Every row gives one point. Before rounding, the points of a table are all equally far from one centre. They may lie mostly on one side of it. Where is the centre, to within rounding?

Points:
[[ 0.22 -0.15  0.19]
 [ 0.23  0.35 -0.04]
 [ 0.09 -0.31  0.33]
 [ 0.04 -0.12  0.63]
 [-0.25  0.49  0.79]
 [ 0.01 -0.40  0.10]
 [-0.62  0.86  0.09]
 [ 0.09 -0.31  0.30]]
Centre: [-0.44  0.16  0.17]

Points, 12 rows:
[[ 0.21  0.05 -0.59 -0.21 -0.53 -0.16  0.41  0.33]
 [ 0.09  0.19 -0.08 -0.68 -0.43  0.48 -0.42 -0.04]
 [ 0.54 -0.17 -0.27 -0.30 -0.58  0.24  0.03 -0.17]
 [ 0.29 -0.62 -0.37 -0.52 -0.49  0.11  0.23  0.01]
 [ 0.29 -0.83 -0.41 -0.30  0.06  0.35  0.01  0.03]
 [ 0.24 -0.54 -0.58 -0.36 -0.36 -0.04  0.43  0.08]
 [ 0.35 -0.03 -0.31 -0.96 -0.24  0.17  0.09  0.45]
 [ 0.37 -0.73 -0.39 -0.24 -0.36  0.44 -0.04  0.13]
 [ 0.44 -0.49  0.12 -0.25 -0.18  0.11 -0.46  0.50]
 [ 0.61 -0.35 -0.29 -0.72  0.08  0.17  0.10  0.05]
 [ 0.58 -0.55 -0.44  0.01 -0.04 -0.03 -0.16  0.33]
 [ 0.44 -0.37 -0.67 -0.47 -0.13 -0.21 -0.26  0.37]]
Centre: [-0.03 -0.11 -0.21 -0.26 -0.07  0.14 -0.03  0.21]

Points (19 x 12):
[[ 0.48 -0.05 -0.12  0.07 -0.38  0.21  0.35 -0.23  0.74  0.44  0.24  0.34]
 [ 0.30  0.11  0.08 -0.27  0.06 -0.28  0.02 -0.47  0.57  0.24  0.60  0.42]
 [ 0.34  0.16  0.04  0.06 -0.26 -0.34  0.68 -0.60  0.41  0.67  0.43 -0.01]
 [ 0.15  0.62 -0.23 -0.12 -0.61 -0.16  0.45 -0.39 -0.02  0.43  0.51  0.40]
 [-0.08  0.35 -0.17 -0.35 -0.44 -0.15  0.49 -0.66  0.29  0.47  0.67  0.06]
 [ 0.14  0.29  0.06 -0.11 -0.29 -0.28  0.63 -0.53  0.65  0.31  0.47 -0.01]
 [ 0.49  0.11 -0.08  0.11 -0.35 -0.33  0.45 -0.61 -0.08  0.80  0.37  0.47]
 [ 0.01  0.01  0.11  0.00 -0.14  0.02  0.02 -0.47  0.72  0.59  0.43  0.34]
 [ 0.30  0.00 -0.19  0.35 -0.14 -0.01  0.36 -0.45  0.63  0.24  0.39  0.35]
 [ 0.05  0.56 -0.06 -0.04 -0.12 -0.01  0.47 -0.30 -0.03  0.23  0.72  0.04]
 [ 0.25  0.32 -0.18 -0.16 -0.40  0.04  0.74 -0.54  0.30  0.42  0.58  0.40]
 [ 0.19  0.16  0.05 -0.21 -0.03 -0.19  0.44 -0.75  0.30  0.66  0.67  0.16]
 [ 0.54  0.41  0.04  0.15 -0.24 -0.05  0.37 -0.35  0.48  0.03  0.52  0.20]
 [-0.09  0.24 -0.19 -0.12 -0.42  0.02  0.46 -0.42  0.25  0.11  0.84  0.32]
 [ 0.09  0.11 -0.13  0.14 -0.40 -0.31  0.24 -0.49  0.45  0.60  0.72  0.44]
 [ 0.54  0.29 -0.26  0.13  0.00  0.19  0.30 -0.34  0.46  0.50  0.32  0.24]
 [ 0.03  0.07 -0.41 -0.06 -0.39 -0.25  0.68 -0.04  0.43  0.44  0.32  0.48]
 [ 0.17  0.10 -0.06  0.06 -0.14 -0.31  0.25 -0.27  0.35  0.10  0.68  0.69]
 [-0.01  0.12 -0.22 -0.20 -0.37 -0.15  0.37 -0.63  0.53  0.57  0.66  0.38]]
Centre: [ 0.20 -0.02 -0.01 -0.16 -0.34 -0.12  0.21 -0.30  0.08  0.31  0.21  0.14]

Points, 27 rows:
[[ 0.09 -0.58  0.20 -0.01 -0.06 -0.22 -0.15 -0.31 -0.03 -0.08  0.60  0.50
  -0.01 -0.43  0.58  0.19 -0.02 -0.50 -0.18 -0.06]
 [-0.01  0.08  0.31 -0.57  0.26  0.15 -0.08  0.26  0.33  0.06  0.32  0.65
   0.05  0.03  1.14  0.46 -0.43 -0.51  0.07  0.20]
 [-0.32 -0.45  0.03 -0.67 -0.02  0.24 -0.25 -0.11  0.43  0.02  0.72  0.57
  -0.21 -0.21  0.73  0.31 -0.15 -0.56 -0.08  0.22]
 [-0.29 -0.18  0.14 -0.14 -0.19  0.17 -0.08 -0.09 -0.06 -0.08  0.77  0.47
  -0.02  0.04  0.70  0.40 -0.62 -0.38 -0.08  0.48]
 [-0.48 -0.02 -0.59 -0.69  0.15  0.14 -0.56 -0.12  0.58  0.11  0.56  0.65
   0.00 -0.17  0.47  0.17  0.21 -0.25  0.08  0.17]
 [-0.03 -0.37 -0.02 -0.36  0.23  0.46 -0.17  0.13  0.52  0.36  0.77  0.54
  -0.06 -0.32  1.09  0.32 -0.09 -0.47 -0.03  0.17]
 [ 0.05 -0.15  0.01 -0.15 -0.18  0.37 -0.50  0.13 -0.13 -0.14  0.47  0.60
  -0.25  0.56  0.93  0.60 -0.19 -0.45  0.25  0.13]
 [-0.41 -0.13 -0.07 -0.59 -0.17  0.23 -0.21 -0.27  0.27 -0.19  0.12  0.79
  -0.41 -0.14  0.69 -0.02  0.26 -0.60  0.19 -0.22]
 [ 0.13  0.34 -0.06 -0.49 -0.05  0.22 -0.16 -0.10 -0.38  0.15  0.64  0.29
  -0.29 -0.32  1.03  0.36  0.03 -0.62  0.36  0.21]
 [-0.09  0.06  0.24 -0.35 -0.20  0.23 -0.37 -0.08 -0.08 -0.07  0.81  0.78
  -0.13 -0.11  0.70  0.64 -0.18 -0.49 -0.02 -0.06]
 [-0.16 -0.22 -0.05 -0.45  0.31 -0.05 -0.01  0.08  0.20 -0.40  0.49  0.77
  -0.37  0.03  0.83  0.36  0.23 -0.39 -0.34 -0.03]
 [ 0.18 -0.41  0.33 -0.32  0.02 -0.22 -0.18 -0.10 -0.17  0.01  0.70  0.51
  -0.05  0.39  0.88  0.10 -0.10 -0.42 -0.01 -0.24]
 [-0.27 -0.10  0.48 -0.44 -0.21  0.14 -0.49 -0.27  0.30 -0.31  0.44  0.54
  -0.12 -0.22  0.32  0.12 -0.20 -0.25 -0.27  0.24]
 [ 0.21 -0.05  0.19 -0.58  0.19  0.00 -0.39  0.04  0.45 -0.11  0.49  0.43
   0.56 -0.08  0.60  0.07 -0.12 -0.21 -0.08  0.28]
 [-0.07  0.03 -0.06 -0.46 -0.05  0.14 -0.28 -0.21  0.47  0.12  0.73  0.47
  -0.56 -0.61  0.68  0.12  0.33 -0.26 -0.17 -0.12]
 [-0.30 -0.43 -0.17 -0.57 -0.30  0.14 -0.21 -0.23  0.15  0.12  0.52  0.56
  -0.28  0.04  0.84  0.67  0.02 -0.49  0.11 -0.02]
 [-0.02 -0.42  0.12 -0.66 -0.18  0.00 -0.34 -0.16 -0.20  0.03  0.55  0.55
  -0.08 -0.42  0.64  0.52 -0.16 -0.32  0.05  0.34]
 [-0.35 -0.23  0.01 -0.47 -0.35 -0.06 -0.21 -0.20  0.00 -0.08  0.59  0.56
  -0.04  0.06  0.87  0.34  0.06 -0.11  0.12 -0.14]
 [ 0.10  0.13 -0.14 -0.74 -0.06  0.02 -0.63  0.11  0.08 -0.07  0.80  0.50
   0.11 -0.15  0.52 -0.01 -0.19 -0.09  0.33 -0.08]
 [-0.10 -0.07  0.01 -0.45 -0.55  0.25 -0.24 -0.08  0.17 -0.38  0.40  0.63
  -0.28 -0.22  0.68  0.08  0.11 -0.29  0.00 -0.13]
 [ 0.06 -0.16  0.15 -0.26  0.01  0.26 -0.25  0.06  0.14 -0.36  0.49  0.31
  -0.11  0.12  0.96  0.04 -0.41 -0.74  0.25 -0.09]
 [ 0.12 -0.48  0.02 -0.37 -0.05  0.46 -0.28  0.01  0.08 -0.16  0.49  0.64
   0.07 -0.03  0.87  0.16 -0.15 -0.47  0.32  0.46]
 [-0.05  0.36 -0.15 -0.25 -0.22 -0.27 -0.27 -0.28  0.46  0.09  0.80  0.45
  -0.42  0.02  0.69  0.31  0.17 -0.03  0.12  0.10]
 [-0.18 -0.52  0.05 -1.05 -0.04  0.08 -0.28 -0.28  0.23  0.33  0.54  0.55
  -0.29  0.08  0.54  0.30  0.08 -0.30  0.15  0.27]
 [-0.21 -0.24 -0.07 -0.45 -0.02  0.36 -0.32  0.26  0.24 -0.23  0.58  0.67
   0.07 -0.17  0.97  0.18 -0.08 -0.44  0.31 -0.07]
 [ 0.13 -0.03 -0.20 -0.45 -0.01 -0.01 -0.39 -0.08  0.14  0.10  0.52  1.16
  -0.17 -0.01  0.92  0.37  0.21 -0.52  0.05  0.25]
 [-0.23 -0.51 -0.34 -0.22  0.04  0.34  0.08  0.13  0.15  0.31  0.30  1.03
  -0.24  0.13  1.09  0.03 -0.12 -0.69  0.19 -0.17]]
Centre: [-0.08  0.04 -0.07 -0.12  0.16  0.17 -0.17  0.28 -0.01  0.51  0.12  0.33
 -0.24  0.07  0.21  0.08  0.01 -0.38 -0.05  0.09]
